Rows are points. To make a cloud, some directions were put in groups of two or more. Within a group, all points are equally far from the middle, so they leave a hole (a ring in 2 directions, a hollow ball in 3). The other directions are filled evenly. Then the cloud was stretched, turned, moved and blurred a little. How many holes are there, and how many directions does each take, smallest first?

Cloud:
[[ 14  75  13]
 [ -8  34 -36]
 [ 25 -90   0]
 [ 40  41  18]
 [ -2 -29  35]
 [  5  -9 -36]
 [-63  23  -6]
 [-17  18  43]
 [ 16 -63  32]
 [  8  72  36]
 [ 26  42 -11]
 [ 55 -46  59]
 [ 79 -13  37]
 [-53  13   0]
 [ 58   3  -4]
 [ 32 -61 -28]
 [-47   7   6]
 [ 89 -32  49]
 [ 31 -94  -7]]
Holes: 1 (2)

Cloud (27 x 4):
[[ 34 -34 -34  51]
 [-27 -28 -75   0]
 [  8  17 -35 -24]
 [-27  57 -13   9]
 [ 60 -54 -20  80]
 [ 47 -43 -29  26]
 [  4  63  12 -45]
 [-40   4 -78  42]
 [ 13  40   3  60]
 [ 36  77  24  52]
 [ 60 -64  57  80]
 [ 20 -28   9  -1]
 [ 93   3  41 -24]
 [ 70 -33  22 -12]
 [-57  74 -50  -6]
 [ 12  56  55 -11]
 [ 29 -35 -44 -30]
 [-52  40 -27  42]
 [ 78 -23   3  27]
 [  0 -42  25  -3]
 [ -3  36 -38 -59]
 [ -4   4  76  19]
 [ 10 -71  -7  16]
 [ 12  17 -74 -28]
 [  8  -9  27  16]
 [ 39 -71  -6   4]
 [ 50  66  -4  20]]
Holes: 0

Cloud:
[[-19  96 -35  11 -13 -40]
 [-84  28  66  19  20 -14]
 [-56 -30  14  68 -11   2]
 [ 87  31   2  35 -14 -42]
 [-76  -7   6 -23 -33  26]
 [ 20  35 -82  40   4   6]
 [ 60  43   8 -26 -20 -58]
 [ -8  49 -65  34   4  34]
 [ 30 -52 -18 -19 -37 -63]
 [-66 -37 -65   9 -38 -55]
 [-46  93  -4  16  57  18]
 [-55  58 -19  47 -29 -52]
 [-29  -6  -3   2 -48  40]
 [-96   0 -48 -24 -34 -60]
 [ 37   8  10 -43 -29 -67]
 [-71  19  26 -10 -15 -81]
 [ -8 -47  54   2  29   4]
 [-98 -16 -31 -26 -10  15]
 [ 77  17  55  29   0  15]
 [-91  54 -31  -1  42 -12]
 [ 65  18   7  71 -20 -23]
 [ 16  23   9  74 -37  21]
 [-12 -10  23 -48  39   5]
 [-15 -36  36  22  56  14]
 [-54 -47   1   2 -43  27]
 [-21  11  76 -30 -16  -8]
 [ -7  85  35  30 -38 -32]
 [ 18  25  36  51  79  26]
 [ -4  36 -16   6  62 -50]
 [ 15  19 -13 -63  15 -25]
 [-18 -23 -28  39  59  22]
 [-42  10 -11 -43  32 -59]
 [-51  72  40  48 -11 -38]
 [  0 -38   1  40  -3 -61]
 [ 19  16 -40  28  65 -22]
 [ -4  22 -12  12  87  -7]
 [ -8 -33  63   5   1 -50]
 [ 49  47  75   6  -9  -6]
 [-57  88 -14  22  46  22]
 [-85   4  51 -27   6   4]
 [-60  -4 -61 -43 -65 -45]
 [-45 -62 -24   1  -1  28]
 [-22  96 -21  16  -1 -51]
 [-59 -23  10  67   1  17]
 [  7 -64 -13   4 -71 -49]
 [-88 -15 -54 -36 -21   1]
 [ 66  50   3  17  59  34]
 [-47  30 -12 -23  53 -50]
 [ 12  93  15  11 -23 -54]
 [-14  52 -19 -18 -74 -50]
 [ -3  50   9  18  35 -70]
 [ -4  28   1 -57 -34 -68]
 [ 25   0 -19  62   7 -53]
 [ 63  15  27  64   3  32]
 [-54  -4 -52 -37 -76 -54]]
Holes: 3 (2, 2, 2)

Cloud (84 x 8):
[[  33   -5   29    8   60  -22  -27   29]
 [  56   -3   -7   61   31   33   -7   21]
 [  30  -37   34  -53  -23   40  -55    8]
 [  13   28  -31   -5    8   70   24  -73]
 [  16  -26   44   57   -8   36  -13   67]
 [ -23  -77  -58   37  -21   22  -29  -18]
 [ -21    1  -93  -35   44  -38  -40  -54]
 [ -44   35  -29   14   23   25  -74   75]
 [ -13  -26   31   46   46   24   -5   80]
 [ -43   23   36   -6   -9  -76  -29   47]
 [  34   -5   26  -57  -16  -26   51  -22]
 [   7  -24    6   29    0  -46   12  -79]
 [   3   35   39  -60  -32  -17  -63  -15]
 [ -15   64  -28  -59   18   55  -13  -29]
 [  12  -24  -82   35  -36   73  -52    3]
 [  27  -18  -51  -57   17   -3   58  -64]
 [  47   32  -25   -8  -76  -30    7  -34]
 [ -25   52  -39  -21  -17  -45   35   39]
 [  77   -6  -32  -21  -24  -19  -33   54]
 [  20  -21   53   37  -39   30   45   16]
 [  65   14    7  -35   15   14   27   46]
 [  68   50  -62    6  -10   83    6  -55]
 [ -47  -13   -5   59  -32  -30  -26   18]
 [  -4  -55  -16   27    5   -1  -32  -87]
 [ -51   29    0  -35   56  -81    6   -1]
 [   8    8   66  -49  -54  -20    1   -3]
 [ -46   49  -55   35  -38  -54   10   20]
 [   2   34  -28   37   19   85  -15  -40]
 [ -19   17  -21  -32  -16   56  -48   86]
 [ -48   -6  -75   35    8  -64  -41    7]
 [   3   13  -89   53  -66  -14    5   57]
 [ -10   33  -15  -65   39  -16  -70   15]
 [ -95  -26    5    4  -10  -45  -11   26]
 [ -18   46  -40   46    9   97  -13   16]
 [   8  -37 -108   13  -61   28  -38  -17]
 [-102   57  -12  -40  -28  -25  -52   26]
 [ -74   47  -64  -17   -7  -12  -57  -20]
 [  59   52  -28  -23    1  -10  -47  -32]
 [  10   59  -49  -71   29  -10  -20  -41]
 [ -21   14   47    3  -14   19   34  -68]
 [ -28  -25    8  -24  -15  -57  -14   65]
 [  13   13   23  -27   -4   -9   33   76]
 [  -5  -84    6   12    3   80    9  -21]
 [  44   29   -9  -16   13  -30   64   20]
 [ -77  -13   29   23   42  -81  -13   13]
 [  42   35   42  -41   46   29   -2  -23]
 [   8    1   15   61   40   54   49  -31]
 [  11   59  -16  -17  -54   47   21  -60]
 [  23  -14  -38   48   15   76  -38  -35]
 [ -48    9  -63  -34   51  -41   21  -54]
 [  10    4   61  -32  -55   14  -62    5]
 [  19  -25  -53   23   57  -58  -32   30]
 [  55   38   29  -48   16   40   31  -13]
 [   4   46   44  -10  -49  118   12    3]
 [  25  -71  -69   84   45   34  -12  -50]
 [  -5   79    7   21   -8  102  -15  -18]
 [  13  -19  -44   66   44   51  -13  -54]
 [  17  -13   -2   49   56  -44    3  -47]
 [  25  -22   15   10  -71   83  -15    1]
 [ -25   21  -43   -4  -32   32    4   72]
 [  47  -34  -45  -36   -4   20  -63  -39]
 [ -20   69   19   14  -19  102   10  -20]
 [  15  -11 -119   30  -43   44  -71  -19]
 [ -15   -3  -20  -51  -40   13  -36   66]
 [ -67   50   -2  -76  -31   -7  -70   -9]
 [ -26  -40   28  -10  -48   84  -11    3]
 [ -48   52  -28   19  -18   33  -33  -58]
 [  -8  -16   65  -64   -1  -47  -40  -20]
 [ -34  -11  -87   23  -13   -2   45  -79]
 [  -9   19 -110   59   37   27  -12  -52]
 [  38  -41   56    6   -9   97    4   -4]
 [ -22   53  -81   35  -59   54   27   -5]
 [ -18  -46  -19  -14   33   -5  -39   58]
 [  21   59  -56   -6  -28   34  -56  -67]
 [ -16   66  -90  -21    2   34   16    6]
 [ -69   51  -47   25   36  -30  -23    2]
 [ -17    3  -25   52   38   57   39  -56]
 [ -10   40  -50  -30  -21  -89  -40   29]
 [  -4  -46  -49  -50   -5  -32   43  -25]
 [  43   34  -74   19   50  -23  -20   43]
 [  18   60  -36  -62  -51   -3   -1  -61]
 [ -80   46  -54   15    7  -42  -33    1]
 [ -47   21  -14   19   10   46   31   47]
 [ -16  -69  -31   58  -14   50  -23    4]]
Holes: 2 (3, 3)

Cloud (91 x 9):
[[ -49   21  -31  -29  -62   19   57   -8   53]
 [ -26   12    9  -21   58   16  -40   30    8]
 [  14   33  -13  -13  -73   22  -19  -68   60]
 [ -77   -1  -43  -23    0   19  -97   46   10]
 [ -88   19   95   43    2   -1  -40    0  -22]
 [ -91  -26    5   31    8   -4  -66    6  -20]
 [  12   34   57   18   63  -18   52  -60   98]
 [  15  -45   23   12  -94  -21   30  -17   26]
 [ -13  -26  -86  -39  -82  -13   -5  -12   82]
 [   8   19   14   35   27   12   86   35   15]
 [ -48    5  -89   13    1   12    2  -28   70]
 [ -26   29   34  -13  -32   20  -59  -68    1]
 [   3   50  -19   44   74   28    6  -34   49]
 [ -14   86   57  -13    7   -4  -65    3   -1]
 [  33   -7  -15   17   32   14  -17  -39   77]
 [  51   73   47   28   35  -19   67   21  -27]
 [ -56  -41  -48   56  -36   22    9   15  -10]
 [ -47  -16    4  -27  -20    0   25  -10  103]
 [  53   -9   26   -7   29   41   24  -14   53]
 [  46   -3   62    2   28   74   19  -40  -33]
 [  17   87   43   38   45   16   33  -23   77]
 [   8   41  110    1  -21   28  -51  -55   19]
 [  10   34  -35   -3 -110   27   -2  -62   27]
 [ -98  -34  -50  -70   -6   50   43   14    7]
 [ -17    0    9    2   23  -20   21  -44  103]
 [ -10   14  -52   60  -29   44   59   13  -12]
 [ -85   15   34  -32  -39  -45  -47  -41  -19]
 [  45   -9   47   46  -55   32   40  -71    8]
 [ -28   46   86   50  -14   18    5  -70  -36]
 [ -96    6  -41  -52   35   51   16   38  -29]
 [ -22  -17   27   12  -32   33  -19  -84   41]
 [  28    0   48   16  -48  -57   23  -71   30]
 [ -32   47  -87    0   30   20   28   20  -21]
 [  13   28  -19  -14    8  -25   19   28  -43]
 [ -78   11   26  -51  -29  -71  -45  -11  -37]
 [ -53   84   25    4   30   10   69   36   -1]
 [ -29  -25  -20    0  -60  -54   71   14   49]
 [  20    9  -12  -35  -79   53   34   -3   41]
 [  21  -39   19  -26   24  -30   81   21   27]
 [ -47   49   42  -65  -42    5   10   -4  -11]
 [ -98   -4   -3  -60  -67   -6  -68  -24   16]
 [  30   41  -74   15   24  -12   26  -20   36]
 [ -34   10   79   18  -10   13   84  -31  -28]
 [  -9   45    8   -2  -42  -34   38   46   54]
 [ -62   -3   21  -50  -45  -60    8  -44  -11]
 [   6   22   52  -43  -54   11    9    0   63]
 [  17  -39  -22   -9  -23    2  -40  -68   69]
 [  11   33   48  -40   52    9  -22  -46   10]
 [ -86   40   24  -28  -13   37    3   68  -43]
 [  14  -28  -28   49  -25    7   80  -57   26]
 [  80   22   33   58  -27   24   58 -106   10]
 [  39    9   93   65   -9  -25   58   -5   39]
 [  75   15   71    8    7   46   44  -16  -21]
 [  72   59  -32   32  -24   -2  -24  -43   10]
 [ -47    1   62   70   32  -14   46  -23   12]
 [ -31   -9  -62  -18  -92  -29   19   36   73]
 [ -49   33  -11    7   11    1  -16   24   66]
 [  24   21   38   55   49  -53   25  -12  -27]
 [ -33   -3   95  -49    3    5   -8  -35   36]
 [  -8  -10   20   -1   25  -40   42 -101   75]
 [ -42  -39   22  -12  -38   48   19   -5  -48]
 [  18  -62   72  -11   12  -27   23  -13    3]
 [  29   31    8  100  -37   10   12   -2    8]
 [ -92    1  -27  -13  -30  -13   -5  -56   19]
 [ -62   44  -17  -10  -68   -2   36    2   66]
 [   2  -53  -24  -43  -19   22  -45    2   63]
 [ -22   58  -51   47  -40   11   26   24   -9]
 [ -28   31  -33  -39  -89   32   -4  -38   19]
 [ -22    5   -1  -80   -2  -15  -12   28   -7]
 [ -21   34    1   47   38   20  -52  -36  -46]
 [ -38   55   18   14  -33  -14   19   79   -6]
 [   2   23   21  -51   24  -81   34    8   -1]
 [  23   27  -16   27  -22   77   66    9   63]
 [-104   49   45   -9  -28   40   -5   57   11]
 [-120  -29   35   11  -12   12  -48   -4   13]
 [-120  -54  -35  -51  -46   67  -86   36   -5]
 [ -73   -8   77  -12   27   21  -23  -48   -8]
 [ -45  -38   30  -53  -12    9  -79   34    8]
 [ -11  -26  -34  -44  -65    6  -22   26   86]
 [  95   37  -14   49  -15   31   68   -3    4]
 [ -12   -5   44  -57  -65  -17   34   17   -1]
 [ -17  -25   13   50  -47   72   10  -29   61]
 [ -55    0  -22  -37  -67    7    9   -3  -53]
 [ -12   -9    1   31  -11   45  -33   64   19]
 [   3   55   14   30   29  -39   36   18  -46]
 [ -16   96   20   16   37   10   67   21   30]
 [  51   67   29   19   -4  -40  -22  -47    9]
 [  16    4   14  -27  -52   72   29   -1  -34]
 [ -20  -37  -52  -13  -20   18   14   69   44]
 [ -35   16   75   18  -36  -26    4  -88   57]
 [ -28  -40    1   48  -15  -29  -43   34   -9]]
Holes: 2 (3, 3)

Cloud (91 x 9):
[[   4    4   52   53    7   30   63   25    3]
 [  16 -121  -41  -28    4 -106  -90  -41   20]
 [ -22   18  -17  -28  -51  -29  -41  -57   11]
 [  72  -28    5  -17   25   95  -14    9    1]
 [ -43  -10   54  -20   16   31    5    6  -45]
 [  71   32   26   34   15   39  -36  -35  -59]
 [ -16  -10   81   24   -2  -55  -15   -7    0]
 [  83  -51  -15   18   33   52  -34    7   29]
 [  71  -32    7   31  -32   15  -38  -54   43]
 [  74  -36  -43   25    9  -29  -87  -31   25]
 [  -7   48   96   18   51   99   59  -16  -51]
 [  32   51   39   10  -23   48  -27  -77   24]
 [  74  -30   -3  -38  -13    6 -102  -40    6]
 [ -31   39  -15  -21  -21   60  -15  -61   -2]
 [  21  -23   -8   56  -10   55  -25   14   21]
 [  21   17   30   12  -14   58  -55  -75   16]
 [  25   69   43   13  -41   56    7  -10  -31]
 [   2  -61  -20  -11   54   13   38  -16    7]
 [  15  -55   15  -40  -47   14    0  -73  -12]
 [   7  -86  -69  -41  -30  -92  -86  -31    9]
 [   5  -24  -24   14  -52   17  -14  -70   54]
 [  50  -19   30   -2  -36  -57  -68   -4  -12]
 [  -3  -82   62   33  -10   36   -1  -11  -26]
 [ -13   20   79    5   55   31    1  -28    5]
 [  21  -90  -18   18  -11  -31  -55  -85    9]
 [ -34  -50   45    3  -35  -13   67  -22   13]
 [  34   50   42   23  -49   44  -23  -27  -49]
 [ -49   57   64   37   23   76   40  -18  -54]
 [ -44   11   69  -33  -11   53   58    8   -3]
 [ -55   40   69  -15  -14   64   89  -48   20]
 [  48  -13   14   13  -29   68  -63  -41   27]
 [  -1  -49   11  -42  -15   58  -13  -26  -35]
 [ -10  -54   34  -20  -63  -15  -52  -86   29]
 [ -25  -13   17  -25    4   27  -56  -24   73]
 [ -33    6   11   17  -24  -37  -48  -89   -5]
 [  23  -77    6    7    2  -65 -104  -12  -19]
 [  37  -78   18   17   22  -25  -33    8  -55]
 [  44  -25  -17   25   15   30   31  -49  -44]
 [  37  -94  -23  -19   15  -30  -22   30  -27]
 [ -21  -98   15  -16  -30  -35    5  -54    9]
 [ -43  -66   25   25  -13  -68  -16  -44   52]
 [ -19 -106   -3  -16   -9  -60   -6  -41    7]
 [  26  -49   32  -46  -36  -29    4  -48   63]
 [  43   52    7    6   40   60   25    2  -47]
 [ -10   46   90   16   -8   49   17  -37   39]
 [  59   37   13   -1  -17   89  -36  -19  -31]
 [   6   47  -10   36   21   39   49  -43  -24]
 [  61   21  -13  -21   -1  -29  -55  -62   14]
 [   4   13   17   -1    0   41  -58  -85   14]
 [ -22   -3   95   15  -15   68   55   16   23]
 [ -39  -25   18   33   53   15   58  -50  -25]
 [  31 -119  -50  -26  -20 -108 -100  -40   31]
 [ -19  -56   -3   -6   40    5   36   52   19]
 [  74  -46    8   33  -31  -18  -35    3  -22]
 [  13   52  -41  -28  -11   38  -19  -49   -2]
 [  22   63   55   26  -49   92   -1  -30  -28]
 [   0  -61    8   -3  -42   63  -20  -19  -21]
 [  37   24  -17   11   -9  -36  -41  -65   20]
 [  30    9  -21   51  -21   40   -9   -7  -30]
 [  26  -86   -2  -31   -7   24   11   -7  -13]
 [  44 -103   11  -18   -2  -64  -25  -48   37]
 [  61  -51  -20   38   36   26  -52  -27   32]
 [   2   16   16    2   43   82  -21   -9  -56]
 [  12   -7    5   37   47   78   70  -13  -20]
 [  13  -22  -13   -2   45  -24  -54  -83  -24]
 [  -6  -91  -21    7   49  -52  -95    7   31]
 [   7  -29   27   11   80    1  -34   14  -18]
 [  50   36   84   -6   -6   14    8  -15   -9]
 [  47  -26   35  -23  -60   -6  -14  -91   25]
 [  27   -5   36   35    4   23   61   26   -3]
 [   3   -5   24  -20  -23   62    7  -96  -50]
 [ -43  -20   61    4   25   48   37  -83   29]
 [  28    6   37   16   52   52  -13  -20  -80]
 [   4  -45   24    2   39  -54   29  -65  -26]
 [  35  -36  -19   25  -34   -6  -46  -47   73]
 [  50  -51  -67  -20   43  -42  -62  -52    4]
 [  19  -63   13   -4  -61  -40   14  -66   11]
 [  50  -57   14  -14    6  -43  -55   18  -48]
 [  18 -111    2   15   -2  -40  -69   23   -9]
 [  42  -19   -4   16  -33   61  -18   31   54]
 [  -3   32   23   80   29   75   39  -13  -41]
 [ -57   41   59   -9  -22   13   20  -74   32]
 [   6  -43   23  -29  -30  -38 -103   -5    8]
 [   4  -56   49   41  -36  -28  -15   13   41]
 [   1  -27   38    0  -26  -17  -50   -3  -56]
 [   1   -9  -34    5   19   50   42  -21   48]
 [  68   40   37  -18    8   71   -3    4   -6]
 [ -29  -24  -21  -66  -54  -39  -60  -40   19]
 [ -23   66   46  -13    7   52   49  -74   26]
 [  57   18   67  -16   20   27    0  -60    5]
 [   6   40   38   20   45   43  -29  -33    6]]
Holes: 3 (2, 2, 4)

Cloud:
[[  65  -21  -23  -45   54  -58   30 -121  -38]
 [ -18   62   15   55   -7    2    8    3   63]
 [ -15   17  -10   46   17   -7   97  -71   -6]
 [ -56   40   51   69   13  -11   54   13   43]
 [  66  -25   -7  -72   26   29  -60  -11  -38]
 [  47   22   28   46   18  -49   20  -44  -24]
 [   6  -31   36   17   11   41  -35  -55    7]
 [   6   27   -3    1   15   -5   57  -31   93]
 [  45    8   28   61  -25   24   13  -28   52]
 [  50   -1   33   18   23   34   41   -1  -78]
 [ -36   26   -4   46   13  -46  -25   18   25]
 [ -27   31   66   31    5   16   27  -14   20]
 [  75  -31    1  -74    9  -37   42  -27   11]
 [ -10  -38   54   30  -35   18   85   -1   -7]
 [  54    5   -5   21   30  -54  -20  -93   10]
 [   8   14   58   20   -1   60   11  -12   22]
 [  28   69  -27   14   -3  -19  -11  -20   88]
 [  -4  -18   35   19   -2   54   81  -22    2]
 [  22   -6  -13  -54   62    6   11   46  -25]
 [   7   20  -22  -24   61   -7  -36  -84  -27]
 [ -34   11   10   83   45   -9   52  -30   56]
 [  -7  -35  -17  -47  -20    6   41  -83   28]
 [  12  -46   31  -49   38    7   43    9  -26]
 [  24    2   65   40    5  -29   44  -43   81]
 [  12   36  -27   72  -11   27   -1  -31   21]
 [  -5   -9   51  -30   76  -18   45  -22  -24]
 [  26   43  -12   17   46  -18   84 -104   23]
 [ -18  -44  -48   10  -23   -5  -26  -63    4]
 [  42   10   22   46   14   20   57   11   73]
 [  59   27   14   -9   -8   70  -47  -11   33]
 [  74  -37  -38  -14   52   33   16    5  -20]
 [  13   33   30   58   18   51  -10   48  -41]
 [ -15   37    0   41   31  -44   14  -69   18]
 [ -48   30   12   73  -17  -46   68  -27   44]
 [ -15  -39   -1   37   58  -12   55  -60   49]
 [ -14   17    1   83   -2   17   53  -39   37]
 [   9   40  -32   25   31  -25  -51  -75   18]
 [ -28   37   30   38  -11  -74   81  -39   85]
 [   2   37   56   23  -47   19   16  -34    5]
 [  -9    4   73   31   19   28   13  -36    7]
 [  31   -4   51  -23   91   37   53   23  -63]
 [  59   29   21    0   22  -87   47  -24  -10]
 [ -10  -24   -2   45   45   -2   43  -48   74]
 [  46  -40  -42   24   50    5   35   13   32]
 [  20  -21   59   39   23   10  -18    4  -19]
 [   1   34    4   29  -10  -62  -13  -12   53]
 [  54   21  -35  -51   33  -60   13   -4  -37]
 [  24  -58    0  -47  -16   -2  -22  -40  -30]
 [  32   35   21   34  -38   19  -13   48   41]
 [ -28    5   -5   -8   49  -33   73  -63  -58]
 [  59   36   18   24  -19    1  -26    7   -9]
 [ 118   23    9  -49   27   31    0  -59   10]
 [  75  -12   40  -27   31   -4  -14   -7   37]
 [  20   35   -8   61   -8  -51   72  -22   30]
 [  39   59  -27   30   19  -38  -32  -51   36]
 [  46  -12   27   24   56   25  -24   14   63]
 [  85   49   42  -44   28   12   10  -46  -20]
 [ -27   38   63  -24   27  -12   69   27  -59]
 [   1   35  -56   12  -38   34   16  -20   25]
 [ -43   40   36   38  -21    4   14  -13    8]
 [  18   -1  -21  -23   30  -53   77  -79  -58]
 [  80   19   35   23  -20  -20   -7  -62   72]
 [  17    5  -41    5   18  -29   37   46   77]
 [   6   34    8   24    6  -85   11   15   34]
 [  -2   18   60   73   18   30   32  -48  -28]
 [  24   -2  -61  -45   30    6  -26  -55  -76]
 [  25   43   -5  -65   10  -23  -39  -46  -28]
 [ -16   -5    3   11  -37   28  -48  -26  -13]
 [  41  -35   48  -45   58  -12   27  -59   24]
 [   7   31    1  -33   49  -47   86  -18   37]
 [  94  -22  -61    2   13    5  -15  -37   33]
 [  46   48   34   36   83  -28   54  -21   40]
 [ -14   58   -8   36   26   12   33   40   70]
 [  58   24  -15   27  -20  -19  -51  -26  -10]
 [  68   -4  -17  -38   20   -6   35    1  -50]
 [  18    3   31  -11   20   73    9  -41  -22]
 [  62   21   -5  -16   18  -93   34  -77   -3]
 [ -24    1   14    9   23   26  -28  -53    2]
 [  66   17  -60    3  -55  -42   -3  -58   37]
 [  48  -32   -9  -19   14  -34  -54  -21  -30]
 [   0  -33   -2   12    6   53    6   46  -67]
 [  69   56  -30    3   47   -5  -70  -40   40]
 [  71   12    9   29  -11  -24   -8   -2   39]
 [  15   24  -38   37   43  -20   56    0  -60]
 [  -5  -40   42   26  -26  -40   43   19  -21]
 [  64  -20   -5  -22   50    8  -11   25  -82]
 [  68   -4  -17  -83   17  -26  -36   -2  -18]
 [ -40   67  -11   -4   35  -37   38   -8    5]
 [  59   55  -26  -43    8  -60    5  -31   61]
 [ -55  -21   29   42   61   20   18    0    6]
 [  28  -35   -8  -40   12  -24   84  -48   51]
 [  35  -17  -56    2  -64  -51  -38  -55   23]
 [   4   40   42   -3   15   32    8   53   22]
 [  88   -5  -46  -82   60   -2  -39  -52  -25]
 [  30  -50   61  -11   60   50   39   26  -34]
 [ -23  -66    4   18   39   26   35   -3  -60]]
Holes: 1 (6)
